Each row of a before or after table is a point. The points were changed in one or more steps. Then noise was added and the rows were shuffled. The steps act on how far a point lies along the listed directions, d1 being the first. What was done? A step turns or swaps two directions, mirrors them in a line or flattens them onto one, adds a multiple of one to another, or multiplies one. Angles are multiples of 10 degrees, from the lower direction toward the higher: turns from -170 to 170, lines from 10 to 170 but not 90. Use the fewest steps. Two steps may share a direction if one is a turn and the other turns, adds or multiplies; they go together, in the order done. Otherwise the lowest direction goes first.

Directions:
(1): .09; -.08; -.52
(2): -.08; .52; -.09
(3): -.52; -.09; -.07
Before:
-.15; .40; .13
.35; -.75; -.25
-.29; .03; .25
.21; -.24; -.23
.25; .12; .32
.23; -.35; -.43
.16; .18; .29
-.01; -.14; .53
.23; -.69; -.66
.07; -.43; -.77
.22; -.07; .63
-.04; .18; .28
After, 12 rows:
-.27; -.01; .09
.18; -.22; -.04
.21; .15; .11
.01; -.19; .24
.18; -.64; -.21
-.02; .18; .10
.30; -.12; .32
.30; .08; .16
.31; -.73; -.04
-.16; .37; .01
.17; -.30; -.12
-.01; -.35; -.28
Steps: multiply d1 by 0.4

Directions:
(1): .35; .45; .21; .08
(2): .49; -.32; -.16; .04
(3): .05; .22; -.41; -.40
(4): .07; -.15; .38; -.46
Before (8 x 4):
-.44; .19; .05; -.39
-.15; -.55; .23; -.53
.29; .03; -.12; -.19
-.13; -.05; -.08; .26
-.28; -.58; .22; .39
.05; .00; -.04; -.07
-.43; .22; -.53; -.66
-.15; -.31; .05; .19
After, 8 rows:
.55; -.71; -.36; -.08
-.76; -.12; .14; .11
.31; -.52; .18; .02
-.41; -.08; .01; .05
.04; -.01; -.03; -.07
.17; .15; -.14; -.28
-.18; .01; -.10; .22
-.25; -.46; .24; -.59
Steps: mirror d2 and d3 in the line at 60 degrees

Directions:
(1): .32; -.51; .33; -.18; .31; -.29; .13; .22
(2): -.08; -.57; -.58; -.11; -.15; -.03; -.11; -.20
Before, 13 rows:
-.11; .25; .01; .06; -.10; .10; .03; .01
.02; -.18; -.03; -.05; .03; -.04; -.01; -.03
.09; -.17; .04; -.01; .08; -.07; .08; .04
-.08; -.03; -.08; .02; -.06; .04; -.01; -.07
-.06; .03; -.04; .00; .00; .02; -.07; .01
-.04; .09; .09; .01; .03; .04; .03; .02
-.09; .02; -.15; -.01; -.05; .06; -.04; -.07
.03; .01; -.05; .02; .03; -.04; .01; .00
.01; -.11; -.09; -.03; -.03; -.02; .02; -.06
.01; -.10; -.09; -.06; .03; -.03; .00; -.03
.00; .04; .00; .00; .03; -.02; .00; .05
.04; .15; .09; .03; .08; .01; .06; .12
.04; .28; .31; .05; .14; .00; .08; .14
After, 13 rows:
-.11; .51; .20; .11; -.07; .14; .06; .06
.13; .89; .94; .17; .31; .04; .21; .36
-.01; -.28; -.26; -.10; -.02; -.05; -.02; -.10
-.03; .27; .26; .05; .06; .05; .06; .08
.02; -.01; -.08; .02; .02; -.05; .00; .00
.00; .09; .06; .02; .04; -.01; .00; .07
-.13; -.11; -.33; -.03; -.11; .06; -.08; -.14
.11; -.27; .00; -.04; .08; -.09; .08; .04
-.08; .02; -.06; .00; -.02; .02; -.07; .00
.00; -.40; -.21; -.10; .00; -.07; -.05; -.09
.08; .43; .39; .08; .15; .02; .12; .22
-.11; -.15; -.23; .01; -.10; .04; -.04; -.13
-.01; -.31; -.29; -.07; -.09; -.03; -.02; -.13
Steps: multiply d1 by 1.3; multiply d2 by 3

Directions:
(1): -.16; -.80; -.13; -.18; -.31; .14; -.04; .15; .02
(2): -.63; .10; -.10; -.03; .00; .28; .40; -.42; .15
Before:
-.05; -.27; .13; -.05; -.14; -.04; .00; .00; .02
.24; -.11; .02; -.05; -.11; -.07; -.05; .12; .12
-.52; .04; -.16; -.11; .13; .22; .24; -.20; .17
-.01; -.14; .00; -.02; .07; -.03; -.03; .05; -.03
.13; -.20; .01; .02; -.03; -.18; -.18; .22; -.14
.16; -.36; -.13; -.04; -.34; .06; -.19; .21; .02
-.50; -.94; -.14; -.35; -.29; .35; .22; .08; .15
.00; .36; .13; .06; .24; -.12; .16; -.23; .02
After, 8 rows:
.08; .20; .22; .03; -.01; -.10; -.03; -.05; -.01
.80; .53; .26; .05; .39; -.39; -.28; .39; -.11
.01; .23; .04; -.03; .03; .02; .17; -.14; .22
.28; -.32; -.04; -.10; .07; -.13; -.34; .43; -.02
-.01; .07; .03; -.01; .16; -.05; -.01; -.03; .00
.15; .56; .00; .15; -.02; -.01; -.04; -.12; .05
-.13; -.45; .01; -.08; -.08; .01; .12; -.06; .03
-.18; .30; .01; .14; .15; -.06; .09; -.12; -.05
Steps: turn d1 and d2 by -150 degrees
